Rows are points. The points of each table are mixes of a few directions, plus a little noise. How many directions does each table use, and how many do they share? Where both have some left over, give the other angles between the two spaces (their principal angles), to ten degrees, smallest first.

First (4 x 3):
[[-23,-9,98],
[-10,-4,43],
[14,5,-59],
[19,7,-83]]
Second (5 x 3):
[[28,44,-9],
[-68,-111,8],
[36,62,1],
[-12,-29,-26],
[16,35,28]]
Directions: first 1, second 2, shared 1

First (6 x 6):
[[64,67,-12,70,25,-30],
[-101,-18,26,-43,38,97],
[-7,-28,18,7,-17,-13],
[-11,52,-45,-53,39,50],
[41,-46,20,36,-53,-75],
[13,-26,-7,-18,-31,-30]]
Second (7 x 6):
[[29,56,-13,35,31,2],
[-45,9,-10,-45,26,56],
[-112,-56,48,-37,15,83],
[-36,-3,26,14,20,34],
[69,-30,-6,24,-58,-93],
[15,8,-31,-38,-7,-7],
[79,15,-13,46,-27,-77]]
Directions: first 3, second 3, shared 3

First (7 x 8):
[[-24,-1,17,12,-1,-14,-4,-44],
[73,30,14,15,-31,-21,-47,4],
[-54,-11,32,-51,-33,28,19,5],
[47,2,-19,8,24,52,2,-83],
[-33,-10,-50,19,13,47,9,63],
[-60,-15,23,-9,11,-79,23,41],
[50,6,-17,6,16,-13,-3,16]]
Second (10 x 8):
[[0,5,3,-8,-24,27,-10,13],
[0,-18,-11,28,78,-88,32,-41],
[0,-7,-4,12,31,-35,13,-17],
[0,-11,-6,16,46,-52,19,-24],
[0,8,5,-13,-36,41,-15,20],
[0,24,14,-38,-107,121,-45,57],
[0,-16,-9,24,68,-77,29,-36],
[0,-4,-2,7,19,-21,8,-10],
[0,9,5,-13,-38,43,-16,20],
[0,8,5,-13,-37,41,-15,19]]
Directions: first 5, second 1, shared 1

First (9 x 9):
[[19,-13,24,-34,-6,-24,-40,36,24],
[-18,20,26,4,-10,17,-16,-31,-24],
[-15,19,24,4,-7,36,-11,-34,-37],
[-3,-33,-70,27,22,-18,80,-45,23],
[-31,49,-12,64,9,33,37,-24,-35],
[32,-99,-77,-64,-17,-5,52,12,18],
[-42,29,-19,40,-23,-32,30,-4,1],
[37,22,63,-26,12,14,-82,74,4],
[20,8,43,-13,18,-20,-50,14,26]]
Second (7 x 9):
[[-1,-4,-28,13,3,28,34,-4,-19],
[4,14,102,-47,-11,-101,-121,16,70],
[-2,-6,-44,21,5,44,53,-7,-30],
[1,2,12,-6,-2,-12,-14,2,8],
[2,6,42,-20,-5,-41,-49,6,29],
[-1,-3,-26,13,3,26,31,-4,-18],
[-2,-8,-56,27,6,56,67,-9,-39]]
Directions: first 5, second 1, shared 1

First (11 x 12):
[[-23,26,-9,7,27,41,13,36,26,-1,-35,14],
[-6,35,-19,-20,45,89,-32,39,75,38,-36,14],
[-27,18,-3,17,15,15,29,29,1,-17,-28,11],
[21,-39,17,6,-46,-83,9,-49,-63,-22,47,-18],
[-30,23,-5,17,21,26,28,36,9,-15,-35,14],
[13,-13,4,-5,-13,-19,-8,-18,-11,2,18,-7],
[-36,35,-10,14,35,51,25,50,29,-7,-48,19],
[43,-19,-1,-35,-11,3,-59,-36,22,41,36,-15],
[-4,6,-2,0,7,12,0,8,8,2,-8,3],
[38,-23,3,-26,-18,-14,-44,-38,4,28,37,-15],
[12,-49,25,24,-62,-121,39,-55,-100,-49,52,-20]]
Second (10 x 12):
[[-10,52,-19,-26,-22,16,32,-11,30,12,-77,16],
[28,-53,24,-45,-3,12,-36,39,-24,17,50,-22],
[-47,5,12,82,6,67,-1,-45,6,2,45,-3],
[-4,-31,38,10,54,-26,-18,8,-5,-14,56,-16],
[-8,58,1,-10,-12,-32,17,-19,-66,24,-19,-30],
[-6,11,15,-13,64,6,-19,66,-22,10,12,-20],
[21,-5,-17,-21,-50,-48,24,-46,28,-18,-40,25],
[3,-22,-21,59,25,-63,7,-18,37,-58,4,36],
[20,1,-55,22,-2,-2,-10,55,-1,-16,-29,28],
[1,-13,24,-56,-62,69,2,-30,17,40,-2,-12]]
Directions: first 2, second 6, shared 1; angles 50

First (11 x 14):
[[-11,-5,-14,-27,23,9,14,9,2,-22,-29,20,6,20],
[17,-1,26,40,-17,-3,-13,-19,-8,38,53,-17,-19,-28],
[10,4,12,24,-19,-8,-12,-8,-2,19,25,-18,-6,-17],
[17,14,18,43,-46,-21,-28,-10,-1,31,39,-40,-3,-32],
[22,1,33,53,-28,-7,-20,-23,-10,48,67,-27,-22,-39],
[11,54,-13,35,-112,-66,-63,21,22,-1,-18,-92,45,-27],
[-18,-4,-25,-44,28,9,19,17,7,-38,-52,27,15,32],
[-40,-40,-39,-102,120,57,73,19,-2,-71,-86,104,2,76],
[3,-14,13,6,22,16,11,-12,-9,14,24,17,-19,-4],
[-16,-1,-23,-37,20,5,14,16,7,-34,-47,19,16,27],
[5,-9,12,11,10,9,5,-11,-7,16,24,7,-15,-7]]
Second (10 x 14):
[[-40,-19,-18,-44,-21,-32,-1,16,-21,-35,1,-60,4,-29],
[9,21,-32,47,-44,-22,45,31,35,-21,-12,33,-31,4],
[-38,2,-5,10,50,42,22,3,13,36,27,-14,-43,-14],
[-82,-44,-4,-98,24,-14,-27,2,-53,-22,23,-121,12,-53],
[-25,-8,29,-14,86,66,-17,-28,-10,61,33,-16,-13,-5],
[58,5,17,8,-36,-25,-26,-14,-6,-17,-28,41,45,29],
[55,0,20,-5,-37,-29,-35,-17,-14,-21,-28,31,53,26],
[21,21,17,50,50,57,11,-16,28,58,14,55,-27,23],
[12,18,-31,40,-52,-30,39,30,30,-28,-16,30,-22,4],
[29,3,7,5,-20,-14,-12,-6,-2,-10,-14,21,22,14]]
Directions: first 2, second 3, shared 0; angles 40, 90

First (10 x 20):
[[-14,-56,-40,121,-24,-65,40,41,38,8,-6,-35,-40,-19,38,-15,37,-3,35,-13],
[-2,-9,-6,19,-4,-10,6,6,7,1,-1,-5,-6,-3,6,-2,6,0,5,-1],
[3,8,7,-19,4,11,-6,-6,-6,-1,1,5,6,3,-6,2,-6,1,-5,2],
[3,10,8,-23,4,12,-8,-8,-7,-1,1,7,7,4,-7,3,-7,1,-7,2],
[7,30,21,-64,13,35,-21,-21,-20,-4,3,18,21,10,-20,8,-20,2,-19,7],
[2,9,7,-19,4,10,-6,-6,-6,-1,1,6,7,3,-6,2,-6,1,-6,2],
[4,18,13,-38,8,21,-13,-13,-12,-2,1,11,13,6,-12,5,-12,1,-12,4],
[7,29,21,-62,13,33,-20,-21,-20,-3,3,18,20,10,-20,8,-19,2,-18,7],
[-6,-22,-16,48,-10,-26,16,16,15,3,-2,-14,-16,-8,15,-6,15,-1,14,-6],
[-5,-18,-13,38,-8,-21,12,13,12,2,-2,-11,-13,-6,12,-5,12,-1,12,-4]]
Second (9 x 20):
[[-9,-11,-23,56,-12,-25,2,17,13,5,-1,-11,-4,-4,5,3,13,-9,-7,12],
[2,-34,1,18,-3,-19,35,10,15,-1,-4,-15,-32,-11,28,-19,13,12,47,-33],
[2,32,8,-37,7,25,-30,-14,-17,-1,4,17,28,11,-25,15,-16,-7,-36,23],
[15,15,36,-87,19,38,0,-26,-19,-7,1,16,3,6,-6,-6,-20,15,15,-21],
[4,-9,10,-15,3,3,13,-3,1,-2,-2,-2,-11,-3,9,-9,0,8,21,-18],
[-6,30,-9,1,-1,11,-35,-4,-10,3,4,12,31,10,-26,20,-8,-16,-50,38],
[1,-20,0,13,-2,-12,21,6,9,0,-2,-9,-19,-7,17,-11,8,7,27,-19],
[6,-4,13,-26,6,8,10,-6,-2,-3,-1,1,-8,-1,6,-8,-4,9,19,-17],
[-15,1,-36,76,-17,-28,-16,21,11,8,1,-8,11,-1,-7,14,14,-20,-36,36]]
Directions: first 1, second 2, shared 1

First (9 x 24):
[[-14,-103,-10,-34,8,25,26,-85,75,-13,7,-24,-63,-27,-37,-66,21,80,-76,18,8,-3,-1,37],
[-11,-19,-18,-1,11,12,-6,-19,12,3,-13,-5,-17,11,-3,-11,18,29,-22,-4,13,-10,2,9],
[-23,28,23,-7,-10,2,-13,66,11,5,18,-3,42,-25,12,21,-17,-42,2,34,-6,22,-1,-7],
[-17,-3,-29,7,17,14,-19,-10,-1,11,-25,-2,-12,28,6,-1,26,29,-15,-15,21,-18,4,6],
[79,29,22,21,-19,-47,37,-33,-68,-19,10,24,-4,7,-6,14,-34,-38,78,-42,-36,-2,-5,-25],
[85,-38,36,-7,-26,-41,68,-86,-19,-35,32,10,-40,-30,-35,-30,-38,-2,39,-21,-45,8,-9,-3],
[-34,11,52,-27,-24,4,-1,84,46,-1,46,-12,54,-65,4,12,-35,-58,-15,70,-18,45,-3,-2],
[-54,78,-67,41,38,26,-78,67,-48,42,-66,10,32,87,49,52,52,5,8,-36,53,-37,11,-12],
[-10,16,-10,7,5,4,-14,14,-9,7,-10,2,8,14,9,10,8,-2,3,-5,9,-5,2,-2]]
Second (8 x 24):
[[12,11,24,22,30,5,-36,25,-77,-8,-42,21,43,57,18,6,10,1,-9,34,33,-40,20,72],
[-37,36,-42,12,-7,-1,8,8,37,26,24,-15,-12,-24,23,6,3,-12,2,-39,-13,24,-10,-65],
[12,-5,-5,-1,-38,14,21,-30,-3,-36,-6,1,-25,-11,-33,25,-20,-6,14,-41,-12,30,-17,-38],
[3,-35,-20,-20,-17,-11,45,-58,71,6,42,-20,-57,-51,-19,-33,-5,21,-2,-29,-32,24,-15,-47],
[52,-47,100,-48,6,8,-42,67,-50,-36,-41,27,66,34,-41,20,-11,-8,9,112,28,-35,18,121],
[10,-44,-20,-15,0,-19,47,-74,63,13,42,-18,-60,-43,-11,-54,3,36,-12,-21,-27,6,-7,-25],
[1,24,11,22,15,8,-29,27,-61,-9,-35,17,35,44,15,20,4,-10,-2,13,24,-21,12,37],
[-54,61,-47,27,11,-2,-15,36,22,44,18,-12,11,-7,49,10,13,-19,-2,-28,-1,12,-1,-54]]
Directions: first 3, second 4, shared 1; angles 30, 60

First (11 x 32):
[[-14,6,36,2,55,0,10,-34,13,44,-51,15,-12,10,-36,-17,-10,4,8,13,-20,-2,21,-44,-10,16,7,0,-24,-27,-23,-16],
[-25,11,66,5,100,0,19,-63,24,81,-94,28,-22,19,-65,-30,-17,7,15,24,-37,-4,39,-79,-18,30,12,0,-44,-49,-42,-29],
[11,-5,-28,-2,-42,0,-8,26,-10,-34,39,-12,10,-8,27,13,7,-3,-6,-10,16,2,-17,33,8,-12,-5,0,18,21,18,12],
[-18,8,46,3,70,0,13,-44,17,56,-65,19,-16,13,-45,-21,-12,5,10,17,-26,-2,28,-55,-13,20,9,0,-30,-35,-30,-20],
[22,-11,-58,-4,-88,0,-17,55,-21,-71,83,-25,20,-17,57,27,15,-6,-13,-22,33,3,-35,70,16,-26,-11,0,38,44,37,26],
[-10,5,26,2,41,0,8,-25,10,32,-38,11,-9,8,-26,-12,-7,3,6,10,-15,-2,16,-32,-7,12,5,0,-18,-20,-17,-12],
[-3,1,9,1,13,0,3,-8,3,10,-12,4,-3,2,-8,-4,-2,1,2,3,-5,-1,5,-10,-2,4,2,0,-6,-6,-6,-4],
[27,-13,-72,-5,-110,0,-21,69,-26,-89,103,-30,25,-21,71,34,19,-8,-16,-27,41,4,-43,87,20,-32,-14,0,48,54,46,32],
[24,-11,-63,-4,-96,0,-18,60,-23,-78,90,-27,21,-18,63,29,17,-7,-14,-23,35,4,-38,76,18,-29,-12,-1,42,48,41,28],
[-3,1,7,0,11,0,2,-7,2,9,-10,3,-2,2,-7,-3,-2,1,2,2,-4,0,4,-8,-2,3,2,0,-5,-5,-4,-3],
[-12,6,32,2,48,1,9,-30,11,39,-45,13,-11,9,-32,-15,-9,3,7,12,-18,-2,19,-38,-9,14,6,0,-21,-24,-20,-14]]
Second (11 x 32):
[[35,51,16,11,-18,9,84,-19,-15,9,51,81,-26,7,95,-14,-17,-27,-46,57,18,-22,60,59,-16,-30,-27,-14,-62,77,4,18],
[-14,1,10,-2,8,11,-2,-1,-5,-3,-2,-2,-13,2,-7,-2,6,7,-5,-2,0,-1,-7,-12,0,-6,-11,-4,7,4,5,-9],
[18,5,-15,22,-32,-8,-15,4,12,-7,-3,-26,23,22,40,3,-12,21,1,-8,-18,1,-27,22,-22,-44,31,36,-11,-24,25,51],
[-4,-4,1,4,-32,-10,-15,13,-6,-9,-1,1,16,7,24,3,-20,25,-2,-8,-26,0,-29,11,-1,-35,2,19,-6,-12,25,37],
[18,-31,-24,-10,-37,-41,-18,-6,-2,11,1,-7,41,-5,6,5,-32,-3,16,-19,-11,9,-12,41,20,4,24,18,-6,-4,-15,44],
[-97,-68,57,-90,65,10,14,-44,-76,40,14,63,-70,-59,-121,-15,9,-29,-6,-13,47,5,33,-35,107,95,-110,-99,50,110,-86,-116],
[16,22,-8,14,25,11,-12,31,29,-19,-21,-16,8,-4,-26,8,24,-5,15,8,-8,1,6,-44,-26,24,18,2,9,-55,13,-26],
[3,14,4,15,-31,-2,-11,24,2,-17,-3,6,13,12,37,5,-15,28,-6,2,-32,-5,-27,3,-18,-46,4,22,-12,-25,41,38],
[-5,-15,-8,8,-20,-6,-15,-13,0,4,-1,-29,7,17,17,-1,-7,16,-1,-20,-1,3,-28,21,0,-31,15,21,1,2,5,32],
[27,12,-19,5,27,-4,-13,31,33,-13,-23,-17,23,-13,-41,10,19,-18,25,4,-4,6,17,-38,-17,49,28,-1,11,-60,-3,-28],
[5,12,-14,20,48,30,4,-18,30,4,-12,-56,-21,14,-26,-3,47,-19,5,-2,37,3,13,-27,-28,19,25,0,18,-11,-17,-38]]
Directions: first 1, second 5, shared 0; angles 60

First (8 x 32):
[[-24,-4,40,-22,46,-3,-1,17,-13,42,9,4,-23,-28,-16,19,27,11,2,13,-13,-1,25,1,-42,24,11,4,0,-50,6,-27],
[39,-12,-10,55,-9,7,-15,18,-24,-34,-18,-23,2,6,-12,21,-33,-17,-18,-44,-24,-29,14,-29,50,-23,-22,19,-3,52,-32,18],
[-16,13,19,-45,47,-7,38,5,-2,23,-6,3,-5,2,-4,13,7,10,2,20,6,20,-10,20,-30,42,5,-12,0,-13,2,-37],
[17,-5,-16,7,22,11,23,10,-17,-17,-9,-26,-2,-6,-18,19,-23,-4,-11,-20,-7,-5,-7,-12,30,-2,-24,3,-2,41,-17,-3],
[-51,-5,-21,-49,20,19,12,-5,9,22,31,-2,-31,-38,-5,-19,27,18,12,21,24,17,-18,18,-35,1,1,-19,1,-38,39,-4],
[4,-19,28,18,-1,-2,12,-33,13,24,20,19,42,-8,-10,-7,16,2,2,45,-4,8,8,-17,4,-4,-2,9,5,-14,-26,8],
[-35,2,-13,-3,-1,7,1,23,7,-10,7,32,-32,23,13,-14,-2,-12,-22,-10,26,-3,-15,32,-47,22,8,-21,-5,-9,3,3],
[65,30,-28,39,-121,-34,-70,-35,26,-50,-32,-9,49,50,53,-33,-21,-10,32,-23,-11,-7,1,-15,71,-58,25,19,6,31,25,42]]
Second (10 x 32):
[[31,-54,-19,77,15,9,-50,11,-14,-18,-14,-23,-20,-33,-19,49,-25,-23,-16,-48,-44,-62,57,-65,29,-63,-7,35,-33,50,-13,47],
[11,-4,-57,2,-22,47,17,-19,23,-56,-4,-38,31,28,21,-35,-30,-18,30,-13,-6,7,-35,59,10,4,3,-2,19,21,24,-22],
[20,31,64,-27,2,-58,-21,-4,-14,52,-16,9,9,-12,0,25,30,26,14,21,-15,12,31,-38,10,5,16,12,-2,-35,2,-11],
[29,5,-1,-6,10,-24,-32,6,-21,8,-25,-38,-19,-33,-8,39,-2,13,15,-28,-29,-18,32,-48,38,-36,1,20,-17,18,22,10],
[-16,-22,-24,24,-2,45,13,6,8,-27,18,0,5,13,0,-24,-12,-19,-7,-6,3,-6,-16,39,-19,11,-7,-5,13,-1,-9,-8],
[-30,7,-8,-25,9,-15,37,-6,9,14,14,38,-14,6,-3,-7,7,10,-28,27,46,21,-32,-5,-14,13,-13,-29,-11,16,-14,20],
[-4,21,34,-8,-23,-3,-15,7,1,7,0,12,16,24,17,-21,14,-1,15,9,-5,10,2,37,-22,29,21,0,24,-52,5,-32],
[10,-26,15,34,4,10,11,-21,13,2,7,13,36,9,-5,0,-3,-12,-5,23,-12,-5,10,-4,-3,2,0,11,1,5,-29,3],
[-31,41,-12,-89,25,10,41,16,-21,14,11,-37,-28,-29,-12,-15,17,35,19,4,26,42,-43,33,3,31,-19,-25,23,-29,37,-44],
[-22,-1,6,18,-18,-21,-4,5,15,4,8,62,-14,30,13,-9,3,-11,-38,11,35,-4,-7,-5,-31,5,6,-18,-15,6,-24,35]]
Directions: first 6, second 6, shared 4; angles 30, 90

First (9 x 32):
[[53,8,1,22,4,-28,12,35,60,47,48,2,21,-25,38,10,-28,3,-25,27,54,28,27,-4,36,-18,3,7,50,9,-4,53],
[-9,18,-32,1,9,-14,18,-21,-11,-12,13,-16,-18,16,31,-2,5,-7,11,-25,-17,1,-4,30,8,-4,-10,-4,-4,-1,3,19],
[7,9,-22,-13,9,-12,22,-9,5,-13,17,-2,1,11,17,-8,-15,-13,3,-14,3,-2,5,16,18,-3,-10,4,18,2,19,23],
[-63,-16,-18,45,-20,22,-54,-13,-9,6,-13,9,11,-17,-11,16,62,6,-10,-11,-50,11,-10,-21,-49,-7,1,-31,-46,8,-37,-61],
[20,9,22,-16,7,-3,16,3,-15,-1,-13,-13,-22,11,-3,-3,-15,9,13,7,12,-8,-6,11,10,9,6,13,-2,-10,2,14],
[0,-2,86,-8,-7,33,-24,9,-67,6,-79,-24,-56,8,-55,9,18,44,30,31,-11,-22,-35,-10,-37,31,30,12,-67,-28,-40,-45],
[-21,-16,-22,-10,-5,9,-6,-8,11,-21,6,24,32,-2,-15,-9,1,-21,-11,-12,-10,-5,7,-15,-5,-4,-10,-7,13,10,23,-19],
[5,-2,-9,-31,7,-1,20,-8,-1,-26,2,9,9,13,-8,-16,-23,-17,3,-9,6,-13,4,4,14,4,-9,8,20,1,32,8],
[9,-6,-5,10,-3,-4,-5,12,27,13,18,10,21,-13,6,3,-5,-4,-15,8,15,10,12,-11,6,-8,-1,-2,19,8,2,7]]
Second (10 x 32):
[[2,-13,59,-29,-14,28,-15,36,7,-11,-12,-6,22,-22,-98,-2,-35,-27,-10,0,1,-31,-15,13,12,25,17,-23,-25,-1,25,-50],
[-18,-9,-33,-4,-2,-1,-1,-10,16,-16,18,18,29,-1,2,-7,1,-22,-11,-17,-9,1,9,-5,2,-8,-13,-8,17,11,21,-5],
[-17,-9,-29,-4,-3,1,-2,-8,14,-14,16,17,28,-2,0,-6,2,-20,-10,-16,-8,0,8,-4,2,-7,-11,-8,15,11,19,-7],
[-20,-19,28,9,-28,21,-52,3,-43,37,-27,-5,18,-3,-3,19,52,23,7,-23,8,-17,-3,12,-4,2,14,-1,-7,-4,-32,-32],
[23,17,6,0,16,-12,27,3,9,-6,1,-10,-31,4,7,-5,-24,6,5,24,2,10,-4,-3,0,4,1,8,-7,-6,-1,24],
[23,3,87,-1,-12,18,-25,30,-41,37,-44,-35,-34,-7,-39,19,6,36,17,19,18,-19,-23,17,0,23,33,5,-40,-21,-39,-21],
[-6,12,-66,38,11,-30,8,-43,-18,22,9,6,-24,26,121,6,54,39,14,-5,1,35,18,-12,-16,-30,-17,29,29,-1,-38,55],
[1,-4,14,-12,-2,8,0,11,9,-10,0,0,9,-7,-34,-3,-18,-14,-6,1,-2,-9,-5,2,5,8,3,-9,-6,2,14,-14],
[-1,1,-21,-8,7,-5,17,-2,24,-23,18,10,10,-2,-8,-11,-22,-22,-9,0,-7,3,4,-6,3,-2,-10,-6,9,7,25,4],
[14,20,-46,9,26,-29,43,-20,23,-17,22,5,-27,14,53,-11,-16,1,2,17,-5,28,10,-14,-4,-13,-17,14,16,2,7,49]]
Directions: first 4, second 3, shared 1; angles 40, 50

First (8 x 32):
[[-6,-1,-6,-37,12,-1,10,-12,-11,44,-24,0,-49,-1,40,-16,24,44,0,35,0,-13,15,33,-26,6,3,-69,-25,21,18,-28],
[1,34,-73,-13,81,-7,54,-33,-11,55,-39,9,14,-1,43,11,50,85,-9,31,54,-20,10,36,-8,-18,16,-63,-28,33,24,-37],
[7,54,-26,16,23,-11,-25,-66,7,-1,-18,-60,-106,27,-7,60,12,-10,47,28,-24,-2,68,-27,-18,-1,-79,-38,-30,-28,50,18],
[4,17,-39,10,42,-3,31,-14,-3,15,-12,11,43,-3,13,9,25,33,-16,9,36,-10,-8,10,11,-16,20,-8,-5,18,8,-17],
[-15,-38,0,-47,11,5,39,60,-12,33,-5,53,60,-18,25,-57,-7,55,-21,-31,32,2,-43,50,-10,8,58,-8,11,26,-49,-21],
[11,-5,35,40,-47,4,-37,-17,10,-42,24,-18,4,0,-25,17,-6,-69,-11,18,-31,-1,-3,-39,25,-4,-8,41,11,-12,18,13],
[-4,-64,99,0,-107,14,-54,60,7,-52,47,14,15,-11,-35,-43,-54,-87,-13,-30,-57,18,-37,-22,13,22,17,70,37,-18,-40,24],
[2,5,10,31,-14,-1,-19,22,15,-53,27,-10,22,9,-55,21,-46,-52,24,-59,-12,25,-2,-40,14,2,-27,77,28,-39,-29,49]]
Second (11 x 32):
[[-12,3,23,16,-48,-32,-44,-93,18,-53,61,-63,42,-10,-13,56,-11,-101,-15,0,-25,-17,16,13,6,-4,-6,59,5,2,22,30],
[14,-4,-27,-18,55,37,50,107,-20,61,-70,73,-48,12,15,-65,13,117,18,0,29,20,-19,-15,-7,5,7,-68,-6,-2,-25,-34],
[11,-3,-20,-14,42,28,38,82,-15,47,-53,56,-37,9,12,-49,10,89,13,0,22,15,-14,-11,-5,4,6,-52,-4,-1,-19,-26],
[-11,3,22,15,-45,-31,-41,-88,17,-51,58,-60,40,-10,-13,53,-10,-96,-15,0,-24,-17,16,12,6,-4,-6,56,5,2,21,28],
[-14,4,28,19,-57,-38,-52,-111,21,-64,73,-76,50,-12,-16,67,-13,-121,-18,0,-30,-21,20,15,7,-5,-7,70,6,2,26,35],
[-10,3,19,13,-39,-26,-35,-75,14,-43,49,-51,34,-8,-11,45,-9,-82,-12,0,-20,-14,13,10,5,-3,-5,47,4,1,17,24],
[8,-2,-15,-10,31,21,29,61,-11,35,-40,41,-27,7,9,-37,7,66,10,0,17,11,-11,-8,-4,3,4,-39,-3,-1,-14,-19],
[3,-1,-5,-4,11,7,10,21,-4,12,-14,15,-10,2,3,-13,2,23,4,0,6,4,-4,-3,-1,1,1,-14,-1,0,-5,-7],
[10,-3,-19,-13,40,27,37,78,-15,45,-51,53,-35,8,11,-47,9,85,13,0,21,15,-14,-11,-5,3,5,-49,-4,-1,-18,-25],
[10,-3,-20,-14,41,28,38,80,-15,46,-52,55,-36,9,11,-48,9,87,13,0,22,15,-14,-11,-5,3,5,-51,-4,-1,-19,-26],
[-8,2,16,11,-32,-21,-29,-62,12,-36,41,-42,28,-7,-9,37,-7,-67,-10,0,-17,-12,11,8,4,-3,-4,39,3,1,14,20]]
Directions: first 4, second 1, shared 0; angles 40
